Rows are points. The points of each table are mixes of a few directions, plus a little noise. How many directions does each table use, and how many do they share? Where both have some left over, give the other angles between the two spaces (their principal angles), to ten degrees, smallest first.
(in the rows, 128 means zero)

First (4 x 3):
[[124 120 136]
 [ 90  55 200]
 [159 188  69]
 [139 149 108]]
Second (4 x 3):
[[137 153 100]
 [108 110 137]
 [ 49  85 118]
 [218 167 155]]
Directions: first 1, second 2, shared 1

First:
[[137 103 130  95 131  99]
 [117 115 121 165 142  57]
 [105 126 121 175 113 150]
 [104 123 123 158  92 213]
 [164 210 146  68 132 249]
 [141 181 133 134 147 144]
 [146  85 132  68 136  68]
 [110  81 118 161 131  44]]
Second, 6 rows:
[[ 82  91  66 177  45  91]
 [104 127 108 174 102 129]
 [189 188 153  25 170 137]
 [138  82 180 115 184 135]
 [142 129 139 102 142 127]
 [113 150 122 177 124 149]]
Directions: first 3, second 3, shared 2; angles 90

First (7 x 9):
[[164  82 165 148 221 150 142 132  81]
 [ 99 177  80  58 113  98 122 117 131]
 [136 211 159  83 148 149  78  58 114]
 [179 167 163 112 159 123 157 101  69]
 [113 103  84 228  79 153 114 142 164]
 [112 140 126 121  30  97 146 144 168]
 [ 94  14 122 148 144 124 138 198 165]]
Second (8 x 9):
[[109  67 114 124  71  70  70  64  67]
 [154 216 148 132 210 212 211 220 217]
 [143 177 139 131 174 175 175 180 179]
 [128 125 128 127 126 126 125 126 126]
 [113  79 116 126  82  82  81  77  78]
 [131 139 131 129 139 140 139 141 140]
 [136 155 134 130 154 153 154 156 156]
 [109  64 113 124  68  68  67  62  64]]
Directions: first 5, second 1, shared 0; angles 80

First (10 x 12):
[[123 135 112 164 136 135 182 144 131 149 139 103]
 [117  87 118  41 119 140 116  53 149  72 172 141]
 [100 127 155 132 116 169 149 113 102 124  68  82]
 [150 144 128 137 160 119 188 157 143 126 162 135]
 [154 170 152 106 143  99  87 180 102 160 172 189]
 [ 94 124 107 124  97 122 102 100 116 150 152 163]
 [ 45  97 123 125  91 170 207  28 133  89  86 133]
 [211 130 127 137 150  79   7 196 147 133 121 121]
 [137 144 117 144 143 139 162 167 113 166 166  90]
 [149 123 140 170 126 110  80 143 144 110  44 122]]
Second:
[[189 114 165 112  90 171 137  56 100 150 175  89]
 [108 158 101 111 162 123 107 104 125 137  96 114]
 [130  89 124 190 124 136 106 128 209 133 214 121]
 [ 97  92 189 209 125 128 164 231 217  95 159 215]
 [141 150 154 128  90 129 164 122 145 136 119 129]
 [100 142 121 113 127 133 102  92  95 118 123  75]
 [122 107 105  99 130 129  92 114  46 108 131  86]
 [117 169  94 119 116  82 159 164 156 140  72 148]
 [120 142 114  93 183 149  89  76  78 133 105 106]
 [160 121 109 108 132 100 162 192 110 131  84 196]]
Directions: first 6, second 6, shared 1; angles 30, 60, 70, 80, 90

First:
[[109 138 121 125 139 113 131 119 123 111 124 134 123 138 139 125 126 127
  135 109]
 [179  87 150 144  94 176 119 151 138 164 143 117 140  89  91 153 148 135
  105 184]
 [113 155 117 115 140 107 132 123 128 129 120 127 124 151 144 102 109 122
  140 105]
 [124 114 131 136 128 133 128 124 125 112 132 134 128 117 123 148 142 132
  124 131]
 [122  94 138 149 125 142 126 119 122  92 137 142 130  99 114 180 162 138
  117 141]
 [129 125 129 130 127 130 127 128 128 125 129 129 128 124 126 133 132 128
  126 130]
 [147 154 123 110 124 126 128 142 137 175 122 111 129 149 134  81  98 119
  134 129]
 [132 149 122 115 130 118 129 133 133 150 122 120 127 146 137  98 107 122
  135 120]
 [112  61 146 169 124 152 125 110 113  51 145 157 131  71 101 229 195 147
  108 148]
 [114 117 130 136 133 127 129 119 121 100 130 138 127 119 128 153 143 132
  127 124]
 [127 217 100  76 145  84 134 140 140 199 103 100 121 204 169   7  48 104
  158  84]]
Second (8 x 20):
[[129 116 124 132 104 153  72  69 161 145 130 128  92  49 148 140 133 144
  134 145]
 [159 122 130 125 116 141 116 135 143 162 135 116 132 117 122 123 126 127
  120 146]
 [121 150 144 124 122 133 182 184  93 142 107 122 144 185 104  78 100 119
  136 142]
 [139 123 124 127 141 115 132 138 129 121 138 127 143 144 126 143 137 122
  118 117]
 [151 123 127 125 136 120 134 149 130 136 139 122 147 148 120 135 133 120
  116 125]
 [ 44 154 129 134 153  99 182 132  76  49  99 156 122 177 134 115 119 129
  154  92]
 [155 101 108 129 160  96  95 104 156 101 165 133 145 118 142 197 169 124
  102  93]
 [126 135 139 129  91 166 111 112 136 167 111 120 100  86 128  92 106 139
  143 165]]
Directions: first 2, second 3, shared 1; angles 60

First:
[[151 134 164  63 119 183 186 151  63 143 106 152 178 166 127 116 171 114
  132 104  87  97 121 125 123 161 103 183 159 136 119 107]
 [122 114 181 110 153 102 241 148 111 175 163 123 165 163  73 101 108 113
  136 138 162 142 164 121 161 146 157 156 183 131 166 136]
 [115 125 105 166 132  97  87 115 168 116 138 114  96 103 132 136 105 137
  125 142 151 145 130 130 129 108 141  95 106 123 131 140]
 [138 133 131 114 124 153 145 123 101 135 125 141 147 147 126 127 134 123
  130 119 105 117 126 126 128 133 121 139 139 135 126 119]
 [115 118 146 128 138  93 137 150 154 129 133 109 115 111 122 119 128 131
  127 141 165 141 137 129 133 133 138 131 129 118 137 141]
 [133 142  50 207 122 144  76  41 134 126 159 148 114 141 122 158  60 132
  131 129  91 137 129 125 135  76 146  56 108 146 132 124]
 [155 149  96 103  96 205  69 111  84  99  84 160 138 136 174 148 170 130
  125  97  51  89  90 130  96 131  84 137 104 138  87 101]
 [123 129 101 171 134 115 121  92 142 135 154 129 119 132 113 137  85 129
  130 137 132 143 139 126 140 103 148  93 125 134 141 133]
 [108 113 167 103 136  78 115 191 173 110 107  93  98  81 145 113 166 137
  121 142 187 139 125 135 119 150 123 152 114 104 124 146]
 [121 123 141 114 127 111 104 158 150 111 110 113 109 100 147 124 154 135
  123 132 149 129 119 132 117 138 119 139 113 116 118 134]]
Second, 11 rows:
[[118 121 136 131 133 102 115 145 154 120 125 112 110 108 133 125 133 132
  126 136 155 137 128 130 127 130 132 127 120 119 129 139]
 [131 130 126 127 127 137 132 122 120 131 129 134 135 134 126 128 126 127
  129 125 120 124 127 127 129 128 127 129 131 131 127 125]
 [107 117 140 132 138  79 106 160 177 114 124  99  95  88 136 121 137 137
  122 144 179 146 131 133 126 130 135 125 111 110 130 147]
 [143 136 119 125 122 166 145 103  89 139 132 152 154 158 121 131 122 121
  131 114  89 116 125 124 130 126 122 130 140 142 127 115]
 [126 128 129 129 129 122 125 133 134 126 129 125 123 123 130 127 128 129
  127 131 135 130 129 129 129 128 128 127 126 125 129 132]
 [164 149 104 118 113 219 170  72  39 153 135 182 189 201 113 140 114 111
  137  97  37  96 123 119 133 121 116 133 158 160 125  94]
 [ 81 101 161 141 150   9  73 203 244  96 118  57  48  32 149 113 146 150
  116 169 249 169 133 139 122 136 144 121  88  87 131 173]
 [166 149 103 118 111 222 171  68  38 154 135 185 192 202 112 139 112 109
  138  96  32  95 124 118 133 123 117 132 159 161 124  94]
 [119 123 132 131 131 110 119 140 145 123 127 118 116 114 130 126 131 132
  127 135 147 134 130 131 127 129 130 129 122 121 127 134]
 [112 118 141 132 135  87 109 154 168 116 125 102 101  94 135 123 135 136
  125 142 171 142 130 131 126 130 134 126 113 112 129 144]
 [140 136 120 124 123 157 142 109  99 135 131 146 147 153 123 132 123 123
  133 117  98 118 126 125 129 126 124 130 137 138 128 117]]
Directions: first 3, second 1, shared 1
